Each row is a point. Each copy is the shape, with its points in the same order, stretched, turned, moved and blurred by noise. Is it also mirrored, or only turned?
In the rows, 128 means zero.

Shape (7 x 3)
[[124 167 113]
 [133 127 126]
 [104 157 148]
 [134 165 148]
 [134 106 156]
 [ 95 105 132]
 [ 76 118 121]]
Copy 1 (7 x 3)
[[104 173 114]
 [137 145 126]
 [118 167  80]
 [127 187  99]
 [167 134 117]
 [138 111 103]
 [116 112  91]]
Copy 1 is: mirrored
Copy 2 (7 x 3)
[[143 161 165]
 [123 125 126]
 [170 149 124]
 [152 126 156]
 [121  91 101]
 [143 139  87]
 [163 172  89]]
Copy 2 is: mirrored
Copy 3 (7 x 3)
[[102 163  99]
 [116 129 131]
 [ 96 123  90]
 [ 79 140  94]
 [108  94 145]
 [146  95 138]
 [155 105 121]]
Copy 3 is: only turned
Copy 4 (7 x 3)
[[101 120 173]
 [138 121 128]
 [ 82  96 139]
 [113  90 155]
 [149  99 104]
 [ 99 137  98]
 [ 67 144 105]]
Copy 4 is: only turned

Shape (8 x 4)
[[119  82 124 124]
 [103  97 162 152]
 [ 90 135 107  95]
 [120 125  88 117]
 [139 123  99 135]
 [150 143  83 123]
 [115 136 162 107]
 [119 148 149 114]]
Copy 1 (8 x 4)
[[121  97  96 173]
 [ 84 140 107 173]
 [161 145 116 165]
 [166 113  95 135]
 [150 102 100 115]
 [177  99 111  94]
 [125 147 166 152]
 [136 149 159 136]]
Copy 1 is: mirrored
Copy 2 (8 x 4)
[[104 137 110 121]
 [ 89 108 157  78]
 [102 107 142 179]
 [144 121  97 157]
 [158 126 100 128]
 [180 135  95 158]
 [ 93 127 175 142]
 [114 121 168 143]]
Copy 2 is: only turned

Shape (11 x 8)
[[153 121  86  79 131 133 157  88]
 [130 148 150 119 137 115 160 167]
 [126 127 164 127 120 143 158 113]
 [109 118  95  89  95 112 146  94]
 [125 137 173 121 115 124 146 137]
 [132 141 135 150  87 178 107 155]
 [132  89  91 119 122 134 104 112]
 [142 115  79  83 112 127 121  83]
 [119 171 154 137 142 113 136 126]
 [ 90 142 155 141 127 182 120 162]
 [123 145 140 157 128 133 175 137]]
Copy 1 (11 x 8)
[[134 158 172 113  95 118 161 171]
 [117 102 127 191 168 143 131 111]
 [133 155 131 140  99 101 100 115]
 [117 159 145 126  74 137 161 153]
 [129 127 122 163 124 134  98 111]
 [ 70 159 131  93 154 141 109  64]
 [141 162 145  97 117 138 169 137]
 [126 165 165  82  91 137 157 160]
 [126  88  98 145 139 125  99 124]
 [105 110 131 125 146 134 114  64]
 [105 136  95 162 141  90 122 113]]
Copy 1 is: only turned
Copy 2 (11 x 8)
[[155 110 110 106 144 148  92 122]
 [127 140  98 139 172  91 139 142]
 [107 108 103 134 104 131 160 154]
 [114 129 103  88 116 143 123  91]
 [115 129  97 131 114 110 169 140]
 [ 98 113 184  95 135 128 179 146]
 [116 144 162 121 129 159 135  96]
 [145 131 134  91 123 157 105  99]
 [105 154 116 123 122  95 132 169]
 [ 80 134 136 118 157 144 189 185]
 [ 86 112 117 136 138 101 136 161]]
Copy 2 is: only turned
Copy 3 (11 x 8)
[[179 121 120 150 189 103 134  90]
 [151 123 126 174 104 154 136 145]
 [146 157  94 166 134 115 111 106]
 [181 128  99 111 178  97 121 122]
 [150 145 103 156 104 134 122 118]
 [103 140 138 138  77  54 121 117]
 [116 120 131  82 170 109 118  92]
 [170 127 128 106 187  91 131  87]
 [169 172 133 160 108 152 134 142]
 [107 130 148 159  82  90  73 138]
 [145 150 105 188 134 122 130 149]]
Copy 3 is: only turned
Copy 4 (11 x 8)
[[ 98 139 122 165  91 113  90 144]
 [135 136 118 103 178 124 135 115]
 [115 156 137 128 157 175 140 110]
 [105 137 149 146 118 131  68 151]
 [122 137 124 114 179 168 130 123]
 [165 155 126 147 131 168 135 125]
 [132 114 136 153  71 130 112 145]
 [106 124 133 182  82 125  75 161]
 [128 136 139 142 187 141 135 118]
 [160 182 148 137 149 162 182 123]
 [132 160 148 108 166 125 141  86]]
Copy 4 is: only turned
